Each row of a before or after table is a point. The points were changed in one or more steps. Then noise was added and the rows were shuffled. The steps act on columns, c1 being the first. What was done? A step turns or swaps two columns, mirrors them in a line or flattens them onto one, adds a multiple of one to another, or multiplies or shifts one. Angles are multiples of 10 degrees, from the lower column toward the higher: turns from -170 to 170, lines from 10 to 170 but not 90. Use the fewest steps. Two steps may share a column if one is a turn and the other turns, adds or multiplies; they go together, in the order done. Otherwise the lowest column goes first.
(in the rows, 128 means zero)

Before (11 x 2):
[[128 179]
 [136 129]
 [188 136]
 [213 133]
 [172 181]
 [174  80]
 [104 190]
 [160 124]
 [128 117]
 [151 245]
 [165 161]]
After (11 x 2):
[[133 126]
 [153 148]
 [137 135]
 [179 176]
 [122 121]
 [146 141]
 [175 164]
 [162 159]
 [197 189]
 [181 167]
 [141 144]]
Steps: flatten c1 and c2 onto the line at 40 degrees

Before (10 x 4):
[[106 155 174 129]
 [130  68  86 214]
 [121  70  65 114]
 [160 183  67 119]
 [125  95 122 192]
 [134 101 136 152]
 [144 149 193 135]
 [184 187 125 128]
 [ 66 146 130 121]
 [ 50 166 128 173]]
After (10 x 4):
[[125  94 156  68]
 [143 147  71  99]
 [131  69 196  61]
 [ 66 147 123 133]
 [184 187 131 128]
 [135  99 129 101]
 [ 51 168 142  84]
 [121  71 182 161]
 [160 183 182 157]
 [105 154  86 112]]
Steps: turn c3 and c4 by -160 degrees

Before (9 x 6):
[[127 103 168 106 157 128]
 [159 138 143 130 161 147]
 [152 162 133 139 118 172]
 [132 115 108 112 113 123]
 [146 119 142 163 138 109]
 [134 107 148 113 171 123]
 [176  92 108 114 167 176]
 [ 95 139 155 139 173 134]
 [115 157 109 100 104 112]]
After (9 x 6):
[[140 164 143 150  75 169]
 [125 120 168 171 158 109]
 [140 115  67 116 117 118]
 [180  93  69 137 114 177]
 [143 107 186 116 175 121]
 [ 94 144 206 121 167 132]
 [127 159  69  94 116 113]
 [154 137 173 143 142 147]
 [135 101 246 108 157 126]]
Steps: turn c1 and c4 by 30 degrees; multiply c3 by 3; add -1 times c6 to c5

Before (14 x 9):
[[163  96 168 177 110 110 173 117 175]
 [121 172 152 163  74  98 141 174 170]
 [125 139  98 148 162 162 105 185 139]
 [149 178  84 132 140  89 127 146 111]
 [ 90  92 104 108 131 118 172 152 120]
 [111 122 148 106 111 115 141 106 130]
 [ 77 146 125  90 163  86 187 102 104]
 [105 102 150 141 121 125 162 188  92]
 [ 91 177 116  82 166 133 117 109 144]
 [124 128 117 103 151 143 112 165  93]
 [ 98 166 147  98  60 124 174 133 134]
 [112  95  76 102 164 137 100 191 169]
 [ 78 162  76 161  88 172 186 110 141]
 [ 59 110  68 174  67 182  89 168 154]]
After (14 x 9):
[[110  96  23 101 165 136 157 191 169]
 [ 77 163  22 161  88 172  68 109 141]
 [126 138  69 147 160 164 152 184 138]
 [ 99 165 166  99  59 125  81 134 134]
 [111 122 168 106 112 115 115 106 130]
 [148 179  39 133 141  90 129 146 112]
 [123 128 107 103 151 144 143 166  92]
 [ 77 146 124  89 162  85  69 103 103]
 [105 101 173 141 120 126  95 189  92]
 [122 172 175 161  74  98 115 173 171]
 [ 92 175 104  81 166 134 139 110 145]
 [ 89  91  79 107 129 118  84 154 118]
 [163  96 208 177 110 109  84 117 174]
 [ 57 110   8 173  67 181 165 167 155]]
Steps: multiply c3 by 2; multiply c7 by -1

Before (8 x 12):
[[163  80 180 108 179  55  90 147 216 103 184 134]
 [ 80  79 128  63  99  98 191 112 140 103 189  95]
 [134  92 154 165 169  59 109 144 142  65 126 175]
 [ 76  99 150 168 109 122 180 162 213 113 124 160]
 [ 83 182 177  63  83 145 122  92 163 124  92 130]
 [106 175 108 129 178 161 111 139 109  87 136 159]
 [ 63 174  73 139 123 123 153 114 110 123 171 144]
 [129 137  77 106 103 128 196 164 186 108 140 181]]
After (8 x 12):
[[131 140  78 106 137 102 246 163 186 103 100 172]
 [164  79 182 108 182  62  39 148 216 104 176  96]
 [107 175 109 128 139 140 136 139 111  88 177 176]
 [ 81 100 149 168 126 106 154 160 211 113 106 157]
 [134  91 153 164 128  43  80 145 139  67 167 135]
 [ 83 182 175  64  92 140  75  92 159 125  85 138]
 [ 64 172  73 137 172 119 209 116 110 124 126 143]
 [ 77  75 128  64 194 120 190 108 140 105  98  86]]
Steps: add -1 times c3 to c7; swap c5 and c11; turn c6 and c12 by 30 degrees

Before (11 x 18):
[[ 96 106  97 111 158  99 112 132 167 139 135 122 138 116 106 113 107 163]
 [ 70 152 163 149  97 166 129 161 194 167  67 100 137 136 135 139 143 182]
 [134 156 190 156  94 129 104 154 116 152 172 143 152  75  99 156  83 136]
 [ 83 134 156 116 152 109 133 129 140 117  93 148 144 160 128 137 119 164]
 [ 69 142  93 130 119  63 179 178 143 122 105 160 150  95  34 145 174 121]
 [165 110 159 185  73 174 121 150 141  84 154  97 158 150  58 126 188 106]
 [138 111 158 140 156 169 135 199 188 109 153 111 109 143 137  73  99 166]
 [ 78  87  95 101 177  63 179 132 167 155 136 139  81 104 141  68 147 170]
 [ 70 125 133 193 181 161 115 133 141  73  74  98  99 154  95  99 124 144]
 [158 126 118 186  90 160 164 153 105 177  87  91 171 138  40 120 171 127]
 [132 117 125 172 131  88  93 239 133 130 158 143  80 119 147 132  92 153]]
After (11 x 18):
[[ 69 122 136 211 122 163 101 157 141 149  73   6 100 141  91  96 123 145]
 [ 63 142  90 135 160  62 188 167 145 125 102 170 154 128  34 150 171 118]
 [ 94 113  97 107 132 104 118 150 165 126 137  68 136 110 103 110 101 168]
 [164 109 154 203  81 175 112 156 142 145 152 208 153 144  60 123 189 106]
 [136 157 192 130 135 131 130 141 115 164 165 201 150  69 100 159  85 136]
 [160 131 114 124  78 156 153 159 105 208  88 169 174 157  38 121 166 127]
 [141 112 157 150 123 174 125 236 186 122 153  68 108 142 132  71 100 162]
 [ 70 150 164 113  87 163 124 151 198 169  61 169 133 134 134 141 140 180]
 [132 112 129 151 145  87 101 241 132 165 159 134  82 101 148 133  93 150]
 [ 75  84  98  89 157  65 183 175 168 130 137  46  85 133 139  66 142 172]
 [ 83 135 156 134 153 112 119 121 143 111  87  98 147 157 127 135 115 163]]
Steps: turn c4 and c10 by 50 degrees; turn c5 and c12 by -70 degrees; multiply c12 by 2; turn c7 and c14 by 30 degrees; add -0.7 times c16 to c8
